Each point is reached from the start by the listed moves, each made once or not at all, plus a little noise. Say if it took an odd or an even number of moves. Then give how often each move was made.

Moves:
(1): [37  2  0]
(2): [ 2 40 -1]
(3): [ 2  3 29]
Start: [ 9 16  8]
Points:
[50 60 38] -> odd (1, 1, 1)
[11 21 37] -> odd (0, 0, 1)
[45 16  5] -> odd (1, 0, 0)

Moves:
(1): [35 -2 -2  1  0  2 -1  0 -2  1  4  0]
(2): [ 1 33  1 -4 -1 -1 -2  1  4  1 -3 -2]
(3): [ 1  3 29  2  5 -1  3 -2 -1 -3  4  3]
(4): [ 0  4 -2 24 -4 -2  3 -2 -1  0  3  1]
(5): [ 1  1 -6  6 36 -4 -4  0  5 -1  2  5]
(6): [-2  3  0  3  4 34  2  2 -2  1 -2 -1]
(7): [ 2  2 -3 -4  2 -3 30  3  2  3  1  0]
(8): [ 1  0  1  1  0 -4 -2 36 -5 -4  0  2]
(9): [-1 -3  1  3 -4  2 -1  5 26  1  4 -2]
(10): [ 0 -1  2  3  0 -1 -1  3 -2 26  0  0]
(11): [-2  3 -4 -3 -1  1 -1  2 -3  1 29  5]
(12): [ 0  0  0 -1 -4  0  1 -1  1  0 -5 22]
Start: [  9  -6  10 -12  15  -1   5  19   3   2  -2   6]
Points:
[44 32 34 15  4 -3  5 22 24 30 32 34] -> even (1, 1, 1, 1, 0, 0, 0, 0, 1, 1, 1, 1)
[ 10  -5  12 -12  11  -4   4  54  -2  -2  -8  31] -> even (0, 0, 0, 0, 0, 0, 0, 1, 0, 0, 0, 1)
[45 32 35  1 55 22 -1 55 -1 22 -3 36] -> even (1, 1, 1, 0, 1, 1, 0, 1, 0, 1, 0, 1)
[ 44  33  27 -10  54  -4   0  16   4   3  35  18] -> odd (1, 1, 1, 0, 1, 0, 0, 0, 0, 0, 1, 0)
[ 9 41 26 16 52 25 34 26 34  6 36 16] -> even (0, 1, 1, 1, 1, 1, 1, 0, 1, 0, 1, 0)
[ 10  -5   5  25  44 -10  -2  60  25  23   7  11] -> odd (0, 0, 0, 1, 1, 0, 0, 1, 1, 1, 0, 0)
[47  0 23 -7 56 -7 32 20  6  4 37 20] -> odd (1, 0, 1, 0, 1, 0, 1, 0, 0, 0, 1, 0)
[45 -9 41 -5 14 -3  4 56 20 -2  8 10] -> even (1, 0, 1, 0, 0, 0, 0, 1, 1, 0, 0, 0)

Moves:
(1): [ 28   1  -4   2   0 -10  -3  -8   3   6   5   0  -1   2  -7   2   3  -6
  -3  -5  -2   0   0  -3  -4   3]
(2): [ -4  28 -10   3  -8   4  -7   4  -4   3   9  -4  -2  -4   0   6  -4  -3
  -1  -6  -2   2  -2  -8  -2   2]
(3): [  0   3  25   2  -8   2  -3  -1  -1   2  -3   5   0   7  -2  -1  -1   0
  -1   6   3  -1  -1 -14  -4  -4]
(4): [ -6  -1  -3  25  -1   2  -7 -13   5   8  -5   1   4  -6  -4  -6  -2  12
   0   4   7  -6  -4  -3  -1   0]
(5): [ -5  -5  11   0  23  -4  -7   4   0  -1   3   8   2  -2   3   1   7   4
   3 -11  -7  -1 -12  -6  -3   2]
(6): [ 5 -1  2  5  4 18  1  0  0 -1  1 -5 -1 -2  8 -1 -3 -3  0 -5  0 -2  7  0
 -9 -1]
(7): [ 2  6  2  2  5 -1 19  2  2  1 -2 -1 -1  8  4  1 -7  2  0  4  4  1 -5 -2
 -6  7]
(8): [ 1 -2 -2  8  0  3 -3 20  5 -2 -1  7  5  3 -1  4 -2 -7  2 -2 -2 -6  7 -4
  0  8]
(9): [-4  1  3 -3 -2  1  3 -4 28  1 -2  1 -4  0  1  1 -3 -6  4 -5  0 -5 -5  5
 11 -6]
(10): [ 0 -6 -1 -4  1  2  1  1  3 19 -1  1  0  2 -2 -5  2  4  5 -3 -2  3  3  0
 -1 -2]
(11): [-3  0  4  0 -2  4  3 -2  0  0 18  6  7 -5  1  0 -4 -2 -3  2 -3 -5 -2  0
  3 -1]
(12): [  1  -1 -12   5  -1   5  -4 -12  -6  -5 -15  34   0  -3   3  -3  -2   0
   4  -3  -1   8   2   4  -3   4]
(13): [  2   7  -2  -5   3   5  -1  -8   2   2 -10  -3  26  10   3   1   5  -5
   3  12  -3   3  -1  -2  -3   4]
(14): [-5 -1 -1  4  1  2 -7  0  1  4 10 -2 -2 19 -2 -7 -1 -3 -3 -5  1  3 -1  7
  4  2]
(15): [ 7  2  0  3 -6 -8  0  1  2  0 -3  1 -1  1 20 -3  4 -1  2  1  0  3  5 -4
  4  4]
(16): [ 3 -5 -4  1 -1  1  1 -7 -2  2  0 -2 -1  6  0 21  1  3  0  0  0  2 -5 -2
  0  1]
(17): [-1 -3 -1  4  0  1  9 -1  6 -5  5  3 -1  0 -7  0 18  3  2 -3 -4  2  6 -2
  2  3]
(18): [  7   0  -4 -10  -5   4  -2   6  13  -9   2   4   4   4  -3   0  -4  27
  -2   0  -5   0  -4  -3  -2  -5]
(19): [ 3 -2  0  1  2 -5  1 -1 -1 -4  3 -2 -1  4 -1  5 -4  1 23  2  0  7  4  0
  0  1]
(20): [ 3  2 -4 -1 10  9 -6  5  0  0  0  2 -7  1 -2 -1  4 -2 -1 20 12  1 -5 -6
  3  5]
(21): [ 3  4 -2 -3 -1  1 -1  4  0  0  1  0  5  2  1 -1  2 -3  0 -4 21 -1  1  0
  0  0]
(22): [ 3  0  3  6  0 -4  0  9  0  1  2 -1  1  0  0 -1 -3 -1 -8  5  4 24 -4  0
 -1 -4]
(23): [-1  4  0 -1 14 -2  4 -7  4  0 -1  0  1  1 -2  0 -5  2 -8  1 11  3 24 -8
 -1 -4]
(24): [-3  6  6  1  0 -4 -3  3  1  6  1  4 -2 -7  0  3  2  7  3  0 -2  2  1 22
  2  7]
Start: [ 13  -2  -3   1 -22  13  -7   1 -19  -6  -7  -9  -1  15   1  -4  -2  -8
   2 -10  -5 -17  12   1   1   5]
Points:
[ 29  13  10   6  11  34   1  13   8 -22 -14  57  39  41  20  -5  10   9
   4  14  20  -9  25 -44  -9  30] -> odd (0, 0, 1, 0, 1, 0, 1, 1, 0, 0, 1, 1, 1, 0, 1, 0, 1, 1, 0, 1, 1, 0, 1, 0)
[ 22  -5   4   4  12  21  -2   5  -3   5  -5   0   6  18  23 -13  23  -3
   6 -36  15  -8  44 -16  -7   7] -> odd (0, 0, 0, 0, 1, 1, 0, 0, 0, 1, 0, 0, 0, 0, 1, 0, 1, 0, 0, 0, 1, 0, 1, 0)
[ 60  -4   3  46  -4  28 -46  17   3  -9  -6  42   8  43  12 -13  -1   8
  19  -5  26  12   7 -29 -16  21] -> even (1, 0, 1, 1, 1, 1, 0, 1, 0, 0, 0, 1, 0, 1, 1, 0, 0, 1, 1, 1, 1, 1, 0, 0)
[ 42   3  -5  46 -27 -13 -18  -4  -1  10  11  -5   1  29   0 -12  19   0
  20 -15  18  17  20  19   8  21] -> odd (1, 0, 0, 1, 0, 0, 0, 0, 0, 0, 0, 0, 0, 1, 1, 0, 1, 0, 1, 0, 1, 1, 0, 1)
[ 54  10   8   5 -32  21 -25  11  35  12 -16  52  28  28  14  -7   2  -5
   8  18  -5   9   7  -3   6  18] -> odd (1, 0, 1, 0, 0, 0, 0, 1, 1, 1, 1, 1, 1, 0, 1, 0, 0, 1, 0, 1, 0, 1, 0, 1)
[ 40   4 -10  42  -8  43 -20 -10  30   9  18   0  26  43 -10  20  15 -19
  30   1  19 -22  15  12   9  32] -> even (1, 0, 0, 1, 0, 1, 0, 1, 1, 0, 1, 0, 1, 1, 0, 1, 1, 0, 1, 1, 1, 0, 0, 1)
[ 14  30 -15  30 -35  27  -9  19  39  21   9   1  37  45  17 -11 -20   7
   2  -3  -6   0  -1 -12   6  14] -> even (0, 1, 0, 1, 0, 0, 1, 1, 1, 1, 1, 0, 1, 1, 1, 0, 0, 1, 0, 0, 0, 1, 0, 0)
[ 60 -13 -34  32 -12  38 -17 -15   3   4  -7  25   2  26 -14   6  10  25
  20  -2  25  20  11 -14 -12   9] -> even (1, 0, 0, 1, 0, 1, 0, 0, 0, 1, 0, 1, 0, 0, 0, 1, 1, 1, 1, 1, 1, 1, 0, 0)
[ 32  12 -12  20  -1  46   7 -19   8  -3  -8  -2  29  34  27   9 -12  25
  -6  30  18 -18  22 -28 -12  15] -> even (0, 0, 0, 1, 0, 1, 1, 0, 0, 0, 1, 0, 1, 0, 1, 1, 0, 1, 0, 1, 0, 0, 1, 0)
[ 14  -4   2  23  12  31   6  -3  44  11   1   3   4  41  20 -21   8  31
   5 -36  22 -17  25 -13  -2   4] -> even (0, 0, 0, 1, 1, 1, 1, 0, 1, 1, 0, 0, 0, 1, 1, 0, 1, 1, 0, 0, 1, 0, 1, 0)
[ 42  20  -5  46 -17  18 -14 -18  -2  23 -27  42  29  41  12  14  21  -5
  17 -19 -14  -7   4 -43 -19  38] -> odd (1, 1, 1, 1, 1, 0, 1, 1, 0, 1, 0, 1, 1, 0, 1, 1, 1, 0, 0, 0, 0, 0, 0, 0)
[ 25  31   6  39  -5  48 -20  -5   4  17   6  40  28  51  21   6   7  31
  30   8  18  28  -6 -17 -17  31] -> even (0, 1, 1, 1, 1, 1, 1, 0, 0, 1, 1, 1, 1, 1, 1, 1, 1, 1, 1, 1, 1, 1, 0, 1)
